Rows are points. To make a cloud, some directions were put in groups of two or more. Within a group, all points are equally far from the middle, so they leave a hole (a ring in 2 directions, a hollow ball in 3). The other directions are filled evenly. Then the cloud was stretched, turned, moved and blurred a little. How many holes are there, and how many directions does each take, smallest first?

Cloud, 19 rows:
[[-76  10 -16]
 [ 46  -7  -1]
 [-49 -37  13]
 [ 44  22  -3]
 [ 51  10   7]
 [-34 -10  49]
 [-33  40   0]
 [-40  -9 -40]
 [-64 -18  29]
 [-37 -36  27]
 [-24   9  51]
 [ 34 -16  31]
 [-44  14 -41]
 [-70  21 -10]
 [ 13  -9  50]
 [-47 -14  43]
 [-61  15  31]
 [-44  -1  47]
 [-58  30 -11]]
Holes: 1 (3)

Cloud:
[[-36  11   2 -16]
 [ 49  44   2  -9]
 [ 21 -55 -27   2]
 [ 11 -65  -1  11]
 [-25 -77   2 -29]
 [ 23  16  22  -4]
 [-38   9   4 -11]
 [ 74 -24 -30 -15]
 [ 49 -14 -57 -35]
 [  9 -48  25  24]
 [ 27   0   3  61]
 [ 44 -17   2  55]
 [ 42  55 -52  10]
 [  2 -46 -11 -83]
 [-22 -30  41  28]
 [-18 -71 -10 -22]
 [ 41 -31 -39 -37]
 [-13 -76  27  -7]
 [  3  33 -21 -78]
 [ 25   0   1  69]
 [-21 -42 -49  11]
 [-22 -79   8 -30]
 [ 15 -52 -28 -15]
 [ 37 -44  -1 -44]
 [ 13  25 -48 -38]
 [-13  -1 -43 -25]
 [ 59 -11   0  33]
 [ 23  36 -19  35]
 [ 21 -12 -39 -75]
 [-24   8  22  -4]]
Holes: 1 (2)

Cloud:
[[ 16  31 -12 -14   9  50]
 [-11  13  -1   5 -24 -62]
 [-16  12  20  -2 -41  -9]
 [ 42  46  44  -8  42 -13]
 [ -8   1   5 -37 -26 -20]
 [  6   0  22  12 -95  40]
 [ 71 -19   1  -4   3 -29]
 [ 21  34   0 -35 -21  54]
 [-13  43  40 -25 -34  38]
 [  4  41  49 -16 -21 -18]
 [ 18  55  63 -13  10 -29]
 [-14 -11 -24 -29  -4 -16]
 [-34  -2  24  -2  12 -44]
 [ 20 -18  31 -17 -55 -20]
 [ 15   2   6  16  29  43]
 [ 25  19   6  12  53  -6]
 [-10  34  37   5 -59  31]
 [ 10  15  12 -48 -10 -14]
 [ 24  23  -4  60 -47   7]
 [-32   8   0   9   9 -16]
 [  8  43 -12 -12  33   3]
 [ 12  28 -15  12 -74  10]
 [ 36  -1  50 -12 -42  38]
 [ 25 -12 -34 -24 -36 -32]
 [ 18   2  57   7 -22  68]
 [ 20 -10 -18   4   7  51]
 [ 38   7 -14   7  25 -11]
 [ 34  -2  38  24  -1  12]
 [ 16  49  17 -35   0 -26]
 [ 46 -28  27 -35 -66  36]
 [ 50   1  27   8   0  47]
 [ 29  15  53  25 -47  14]
 [ 43   7  27 -27  36  -5]
 [ 15  35  -6 -34   9   4]
 [  5  -4 -26  14 -23  28]
 [ 28  61   1 -10 -29 -45]
 [ 29  56  25 -27 -19  -6]
 [ 46  -4  18 -13  39 -10]
 [ 17 -48   7  20 -20  55]
 [ 28  17 -10 -11  51 -22]
 [ 19  49  59  -2 -39  11]
 [ 29   6 -30 -15 -43  33]
 [ 19  32  63  18   5  -9]
 [ 10   8 -15 -47  23 -20]
 [ 68  20   1  13  -5   3]
 [-21  26  -2 -36   2   8]
 [ 52  37  -1  44 -26  44]
 [  4 -30  -2  25  11 -12]
 [-15  -1  -5 -19 -58  50]
 [  3  -6 -15  -3 -58 -28]
 [ 33  18 -14  -5   8  37]
 [-18  -7  24  24 -24  64]
 [ 24  48 -11  -6 -50  33]
 [  9  -8  20 -39 -23 -51]
 [ 45 -24  39 -16 -31 -14]]
Holes: 1 (3)
